Each row of a before or after table is a point. One or more steps were done to the points. Then noise was added and the rows were shuffled. The steps act on columns, c1 being the first. Name the steps. A step turns or swaps two columns, mirrors them in a line or flattens them onto one, adds a multiple of one to another, or multiplies or shifts one. Angles are multiples of 10 degrees, from the lower column toward the higher: turns from -170 to 170, lines from 10 to 170 but not 90. Use the fewest steps. Two steps may share a column if one is a turn and the other turns, adds or multiplies; they go together, in the order done. Otherwise the lowest column goes first.
(in the rows, 128 means zero)

Before, 13 rows:
[[124 125 130]
 [212 161 118]
 [ 79 152 191]
 [ 99 169 105]
 [ 85 128 167]
 [143 198 125]
 [129 177 126]
 [110 171 172]
 [118 100 207]
 [106 154 131]
 [168 175 158]
 [122 103 160]
 [ 94 111 209]]
After, 13 rows:
[[127  98 171]
 [126 119 132]
 [104 140 100]
 [ 77 106 212]
 [119  87 230]
 [170 212 165]
 [106 154 186]
 [106 136 131]
 [214 244 112]
 [144 213 120]
 [ 88  89 180]
 [131 182 126]
 [ 97  77 232]]
Steps: add 1 times c1 to c2; multiply c3 by 1.3

Before, 10 rows:
[[160 193  93  78 176  92]
 [168 138  53 135 162 101]
 [136 125 167 138  26 180]
 [ 98  90  64  71 124 138]
 [134  80  80  60 133  76]
 [ 80 142 128 141 106 124]
 [148 124  61  85 145 117]
 [171 146 127 118 210 141]
 [ 96  94 167 157  34 137]
 [104 102 180 153  46 123]]
After, 10 rows:
[[ 88 136  82 117 176 105]
 [ 97 177  95  63 173 153]
 [158  87 189 166  58 133]
 [166  77 100  52 157 115]
 [130 118 198 148  47  74]
 [112  70 109  38 157 179]
 [102 114  94  72 172 133]
 [150  91 199 161  58 134]
 [167 131 140 142 117 140]
 [ 86 124  78 140 185 151]]
Steps: turn c1 and c6 by -170 degrees; shift c2 by -10; flatten c3 and c5 onto the line at 130 degrees; multiply c4 by 1.3

Before:
[[132  87 183  83 186 166  69 100]
 [ 83 123 153 105  78 111  73 114]
 [138  84 130 164  41 102  85 170]
 [147  72 126 183  60 140  89 141]
 [ 94  97  87 122  91 134  90 140]
 [144 148 162 123 129 171  85 124]
 [162 156 100 243 120 158 113  68]
 [130 107 129 144  79 117  54 135]
 [169 135 167 109 154 177  74  97]
 [163 118 146  81 145 137  94 112]
 [152 110 161 116 103 146 107  79]
 [152 121 153 118 165 168 117 123]
 [ 89  96 135 158  63 117 109 157]
 [131 101 138  99 110 193  89 124]]
After, 14 rows:
[[126 136 103  73 164  25 111   9]
 [100 122 164 169 160 115 103  31]
 [184 113 185 218 124 124  53  69]
 [131 140 160 187 144 103  73 117]
 [115 115 138 205 132 123  77 123]
 [ 46 112 122  93 150 108  70 218]
 [ 67 108 126 108 157  79  76 152]
 [156 130 164 204 159 103  58  63]
 [ 77 124 124 111 138 118  35 142]
 [ 60 116 132 104 107 103  98 190]
 [150 118 143 170 163 155  84  95]
 [ 88 116  85 106  97 143  83 155]
 [177 125 148 182 148 111 111 123]
 [ 69 123 147 137  90 152  59 101]]
Steps: mirror c1 and c5 in the line at 40 degrees; multiply c2 by 0.4; add 0.7 times c3 to c6; turn c4 and c6 by -120 degrees; multiply c7 by 1.3; multiply c8 by 2

Before (9 x 9):
[[199  96 181 113 119  81 154 101  76]
 [228  49 148 133 178 148 105 107  85]
 [144 171 225  84 124 172  60  45 187]
 [172 156 198 115 173 106 134 144 135]
 [198  87 162 175 126  64 105  68 182]
 [145 115 123  95 111 131  77  95  88]
 [136 132 192 111  93 201 109 133  85]
 [146  78 136 148 119  94 166  26 132]
 [249 100 126 109 121 147 147 163  81]]
After:
[[149 126 147  83 115 132 130  89 139]
 [164 125 184 178  86 161 113 126 108]
 [167 129 163  44  98 127 154 171 106]
 [222 147 114 101 142 130 109 193 118]
 [144 125 132 107 124 159  84 158 116]
 [162  97 186 142  83 187  59 166 150]
 [130 117 134 103 115 108 168 241 129]
 [237 152 125  78 125 147 153 125 110]
 [164 131 147  58 102  62 111 198 144]]
Steps: turn c4 and c6 by -70 degrees; turn c1 and c4 by -30 degrees; turn c2 and c8 by -140 degrees; multiply c2 by 0.4; flatten c3 and c5 onto the line at 140 degrees; multiply c9 by 0.4
